Each row is a point. The ring and each string are closed loops that go straight from each point to the next, and from the last back to the first. Before rounding, they use only three directions, however many columns there are. Count how often each string passes through the ring. Passing back the other way cancels.
In the rows, 128 means zero.

Ring, 7 rows:
[[162 138 125 147]
 [150 143 139 174]
 [123 137 154 156]
 [116 130 151 121]
 [125 119 125  50]
 [144 119 111  45]
 [161 124 110  79]]
String:
[[130 154 136 168]
 [143 131 138 132]
 [152 129 147 160]
 [158 143 152 211]
 [137 164 131 189]
 [131 149 126 135]
 [144 126 146 139]
 [145 121 151 138]
 [125 140 139 134]
 [110 145 142 132]
 [103 136 156 131]
 [118 119 166 129]
 [132 121 152 123]
 [123 139 134 117]
 [104 152 146 148]
 [118 143 162 182]
 [119 159 157 211]]
Times through: 0

Ring (8 x 8):
[[115 160 140 126 169 168 152 139]
 [ 93 165 149 126 165 166 150 131]
 [103 152 150 126 145 149 146 121]
 [134 132 147 130 118 131 144 114]
 [188 102 138 145  78 116 143 115]
 [208  97 131 151  74 120 146 123]
 [204 106 127 146  96 132 148 131]
 [170 132 128 133 139 151 151 138]]
String (18 x 8):
[[158 145 123 117 173 158 153 142]
 [146 143 131 115 162 147 149 130]
 [138 142 139 133 141 153 150 132]
 [100 164 147 140 159 179 153 143]
 [ 75 182 148 128 190 189 155 145]
 [ 98 172 138 109 197 169 152 137]
 [140 143 135 121 152 146 149 128]
 [137 142 141 138 135 155 150 133]
 [144 141 136 130 144 152 150 133]
 [157 141 125 113 167 147 150 134]
 [158 133 132 123 140 139 148 127]
 [175 120 136 155 100 148 150 136]
 [210 104 127 158  86 139 150 137]
 [223  98 123 153  85 132 149 135]
 [205 111 120 127 122 127 148 129]
 [171 125 131 130 127 137 148 128]
 [169 126 132 133 126 140 149 130]
 [170 133 124 113 156 139 149 130]]
Times through: 2

Ring:
[[140 150 111  84  81 120 119 146 107 119  96 135]
 [113 130 101  87 122 132 113 148  89 131  91 116]
 [105 112 125 116 153 145 115 151  92 137 104  97]
 [127 117 163 140 147 151 124 156 109 130 116  97]
 [156 131 176 153 102 135 128 149 138 115 131 115]
 [160 147 138 121  62 113 123 141 137 110 120 137]]
String, 27 rows:
[[135 121 125 137  87 115 116 134 133 118 129 122]
 [151 143 143 118  87 125 124 147 125 116 114 127]
 [176 170 157 100  63 125 132 155 127 107 104 142]
 [178 170 136  98  34 107 127 143 138 102 110 154]
 [150 145 106 108  47 100 116 131 135 110 117 145]
 [166 179 116  63  47 113 125 150 113 108  87 155]
 [153 170 116  63  72 123 124 154 101 115  82 144]
 [132 155  91  62  82 119 116 147  94 122  83 138]
 [115 123  95 104 101 118 110 137 106 127 107 121]
 [110 115  95 112 108 119 109 135 107 129 111 116]
 [109 118  98 106 116 124 110 139 101 130 106 114]
 [129 136 128 100 117 136 120 152 100 126  99 117]
 [124 144 123  77 130 145 121 161  81 131  81 116]
 [127 131 127 107 117 134 119 149 104 126 104 115]
 [116 117 112 118 115 126 113 140 109 128 113 113]
 [114 114 108 120 113 123 111 137 111 128 115 113]
 [127 133 122 104 112 132 118 148 104 126 102 118]
 [135 155 119  68 109 137 122 159  87 125  79 127]
 [142 149 136  92 105 136 124 156 102 122  94 124]
 [148 162 126  73  89 130 124 157  99 119  85 135]
 [164 182 120  55  59 121 127 156 103 111  79 152]
 [155 157 108  90  46 104 119 138 126 109 106 149]
 [172 170 135  91  47 113 127 147 129 106 103 150]
 [166 161 149 102  72 125 129 153 124 111 105 137]
 [167 160 155 107  75 127 130 154 125 111 107 136]
 [179 158 150 127  36 106 127 139 153 101 128 148]
 [158 135 133 142  50 102 119 130 153 107 138 137]]
Times through: 2

Ring (8 x 14):
[[139 163 102 115 164  97  96  87 128 129 139 140 131 151]
 [109 191 111 104 160 108 108  93 127 138 138 129 129 147]
 [ 86 197 131 106 145 131 130 114 130 145 128 114 125 131]
 [ 84 161 158 128 121 163 147 146 152 146 109 101 120 120]
 [ 99 129 164 143 114 170 146 156 165 142 102 103 119 119]
 [138  88 159 163 112 162 140 155 165 130  97 112 121 115]
 [177  76 135 166 127 129 128 130 142 117 105 128 127 114]
 [177 102 115 149 146 107 110 106 131 117 120 139 130 129]]
String (21 x 14):
[[120 160 130 125 140 126 132 116 125 134 121 119 127 120]
 [110 202 114 105 155 105 131  95  99 135 133 122 130 118]
 [110 212  94  90 176  89  94  73 116 138 150 138 132 157]
 [121 188  89  95 181  89  71  70 141 136 154 148 131 182]
 [157 165  86 112 175  76  88  69 112 123 146 150 135 152]
 [158 133 116 137 146 106 125 105 113 121 121 131 131 116]
 [190 112 108 149 147  92 127  98  96 110 118 138 134 102]
 [193  98 102 148 155  92 100  93 124 111 125 148 133 133]
 [163 110 112 139 153 110  92 102 152 123 128 143 129 154]
 [139 127 125 135 144 125 109 115 150 130 122 130 126 143]
 [172 110 122 150 139 111 129 113 116 117 114 131 130 109]
 [199 101 103 151 152  87 114  93 105 108 122 144 134 114]
 [172 128  93 128 168  86  82  80 133 119 139 152 133 158]
 [137 151 100 114 169 101  74  86 156 132 144 147 129 178]
 [135 177  88 101 179  85  74  70 134 132 152 150 132 175]
 [115 160 117 114 157 120  92 102 159 139 136 134 126 167]
 [123 154 126 125 144 124 121 114 135 134 123 124 127 132]
 [115 181 124 117 145 117 137 108 108 134 124 118 129 114]
 [ 84 221 116  92 159 114 120  96 118 145 139 120 128 139]
 [ 75 217 115  88 163 120 100  95 144 150 144 125 126 165]
 [104 169 124 113 151 128 105 110 154 142 132 126 125 156]]
Times through: 3

Ring:
[[126  95 101 123 117 122 159 144 126 143 133 111  74 163]
 [117 115  86 127 121 123 151 115 149 140 146 102  69 137]
 [112 138  91 140 134 128 134  88 165 131 142 105  83 105]
 [113 150 112 149 156 141 114  76 166 120 128 117 101  85]
 [121 139 139 143 177 161 100  87 151 112 108 132 112  90]
 [132 116 160 135 182 168 103 116 126 112  92 145 118 117]
 [139 100 170 135 172 161 114 142 106 117  84 151 122 140]
 [142  85 161 135 144 139 140 166  93 131  89 147 115 168]
 [138  84 138 130 128 128 153 166 100 139 106 133  99 175]]
String:
[[123 121 119 141 139 132 135 116 138 131 121 121  98 126]
 [119 118 100 125 142 141 134 107 150 130 136 110  76 125]
 [122 133 127 154 141 128 130 107 141 128 116 126 112 112]
 [110 162 111 167 142 124 121  72 169 125 128 116 113  77]
 [106 168 102 157 157 139 108  53 184 118 136 111 102  62]
 [110 148  99 130 169 159 105  64 178 115 138 109  82  79]
 [120 126 117 129 161 154 117  98 151 121 124 119  90 110]
 [123 132 133 148 156 142 118 102 143 122 112 129 111 107]
 [121 148 142 165 158 137 112  91 147 119 104 135 129  89]
 [110 172 128 161 180 155  89  50 178 107 117 126 121  51]
 [111 155 111 140 175 160  98  60 177 111 129 116  95  70]
 [113 140 105 131 165 156 110  77 168 117 133 113  85  90]
 [121 130 121 142 151 141 123 102 147 124 120 122 100 110]
 [120 140 129 160 143 127 126 101 145 126 114 127 118 104]
 [109 160 102 167 131 114 130  76 169 130 134 112 109  84]
 [107 148  76 148 120 114 142  80 174 136 153  96  80  99]
 [117 133 102 151 122 114 145 106 150 137 133 112  95 118]
 [125 117 124 139 142 135 134 121 134 130 117 125  99 130]
 [124 105 105 120 138 140 141 125 137 133 132 113  75 143]
 [122  83  71  97 112 129 167 142 137 147 157  93  38 175]
 [126  82  83 111 101 115 175 155 124 152 146 101  55 182]
 [129  93 108 132 109 112 166 153 118 147 128 116  83 169]
 [129 110 128 146 127 121 147 137 122 137 113 127 106 144]
 [127 100 113 122 135 137 144 134 129 134 126 118  81 150]
 [126  86  91 106 123 134 158 143 130 142 142 105  56 168]
 [122  84  70 101 106 123 171 144 135 149 157  93  41 176]
 [118 102  72 120 102 112 170 131 143 149 155  94  56 159]
 [122 127 119 155 125 115 144 118 136 136 120 122 107 126]]
Times through: 0

Ring:
[[163 147 128 116  92  99 135 119 146 121 129 116 117 128]
 [138 151 134 128  87 102 159 131 150 118 141 150 141 141]
 [126 114 144 130 124 162 149 151 135  99 132 173 169 130]
 [140  81 151 117 149 194 119 147 120  90 106 151 162 112]
 [166  82 141 107 155 192  96 138 116  95 101 119 141  97]
 [190 120 122 104 130 145  94 122 128 114 116  91 111  97]]
String, 29 rows:
[[152 162 117 131  99 116 148 140 147 121 157 148 141 127]
 [155 133 128 122 116 140 132 138 137 111 135 138 141 119]
 [142 117 143 120 114 140 137 134 136 105 120 143 145 128]
 [155 148 116 130 118 144 137 147 139 115 154 150 148 117]
 [146 120 138 121 119 146 134 137 135 106 125 143 146 123]
 [119 104 157 126 116 152 152 141 136  97 116 168 164 138]
 [101  88 169 130 123 169 161 149 132  87 110 188 182 144]
 [116  94 151 134 144 197 147 163 126  88 128 190 188 125]
 [148 111 128 127 148 190 124 158 125  99 138 159 165 107]
 [156 109 126 124 152 194 115 156 123  99 135 150 160 101]
 [159 114 129 119 137 170 117 143 127 104 128 137 146 108]
 [142  88 154 114 134 170 123 136 125  94 101 140 150 119]
 [136  61 169 108 145 187 117 134 118  85  80 139 154 119]
 [161 105 135 114 138 169 111 138 125 102 116 127 141 107]
 [183 118 115 113 149 178  95 142 122 108 131 115 133  90]
 [168 120 126 115 132 158 112 137 129 108 126 123 135 106]
 [162  88 148 105 136 164 105 126 123  99  94 113 131 109]
 [180  84 144  97 142 166  87 119 119 101  86  90 116  98]
 [226 122 101  94 150 162  59 121 119 119 118  58  92  70]
 [209 145  96 108 136 148  85 130 129 123 142  86 107  83]
 [222 154  92 103 127 130  79 120 132 130 140  67  90  82]
 [215 159  98 103 112 108  90 113 137 132 136  67  86  93]
 [202 166  96 112 111 114 103 124 140 131 150  90 102  98]
 [168 138 124 116 111 126 123 127 138 117 130 118 124 116]
 [145 120 149 114  98 113 139 119 141 110 108 126 129 135]
 [141 130 149 116  87  98 148 116 146 113 113 129 127 142]
 [133 118 156 117  93 110 150 120 143 108 108 138 136 143]
 [119 140 157 124  66  76 174 116 156 115 118 150 136 162]
 [139 171 125 132  76  86 166 131 157 125 155 152 138 145]]
Times through: 3

Ring:
[[121 110 112 114 120 115  75 154  96  89  99 155 124 145]
 [112 122 112 121 120 114  86 151 103  75  95 153 150 138]
 [124 143 108 132 118 124 139 131 134 105 117 135 145 128]
 [135 153 106 137 118 128 171 116 153 132 134 121 133 123]
 [158 154 102 137 117 136 197 103 170 177 157 107  92 124]
 [166 141 102 130 112 142 185 110 163 186 159 116  69 133]
 [147 117 107 118 114 132 121 137 124 140 129 141  84 145]]
String (30 x 14):
[[170 160 100 140 111 147 224  96 186 200 172 103  76 124]
 [155 144 103 132 114 138 179 114 159 166 150 119  91 130]
 [141 137 107 128 122 123 145 122 139 138 132 124 110 130]
 [142 136 106 127 119 127 146 124 139 140 133 127 106 132]
 [170 141 101 130 106 150 192 112 167 191 163 121  62 136]
 [189 138  98 128  99 164 212 107 178 224 181 119  28 142]
 [172 133 101 126 103 154 182 118 160 191 162 128  52 143]
 [147 131 106 125 114 133 144 128 138 144 135 132  96 137]
 [141 128 107 123 118 127 131 131 130 133 128 134 103 137]
 [130 119 110 119 126 113  98 139 112 112 113 138 115 138]
 [134 104 111 111 119 119  79 151  99 111 110 152  97 149]
 [134 103 111 110 114 126  80 155 100 109 109 159  96 152]
 [125 102 112 110 116 120  66 160  91  92  99 162 112 151]
 [127 105 111 112 112 126  77 159  97  94 102 164 113 151]
 [131 122 109 121 115 126 111 142 118 110 115 147 117 141]
 [119 123 111 121 126 111  94 142 109  93 104 142 137 135]
 [104 114 115 117 127 103  60 157  88  59  84 155 158 139]
 [ 98 113 115 117 120 109  54 166  83  43  76 167 169 142]
 [114 125 111 123 113 124  97 152 108  76  97 159 151 140]
 [128 134 108 128 110 133 130 140 128 105 116 148 133 137]
 [130 133 109 126 122 120 125 132 127 114 119 134 127 132]
 [124 135 109 127 123 116 121 133 124 104 114 134 139 130]
 [132 141 107 131 116 127 146 128 139 120 125 133 130 130]
 [127 140 108 130 123 119 135 128 133 113 120 129 136 128]
 [142 146 105 134 113 135 169 120 152 141 137 127 116 129]
 [149 158 103 140 110 142 197 110 169 156 149 119 113 125]
 [142 143 106 131 116 131 159 121 147 140 135 126 113 130]
 [134 143 107 131 124 120 147 121 140 129 128 122 125 126]
 [146 160 104 140 125 125 193 101 168 160 149 102 116 116]
 [170 171  99 146 115 144 243  85 197 206 178  91  84 115]]
Times through: 3
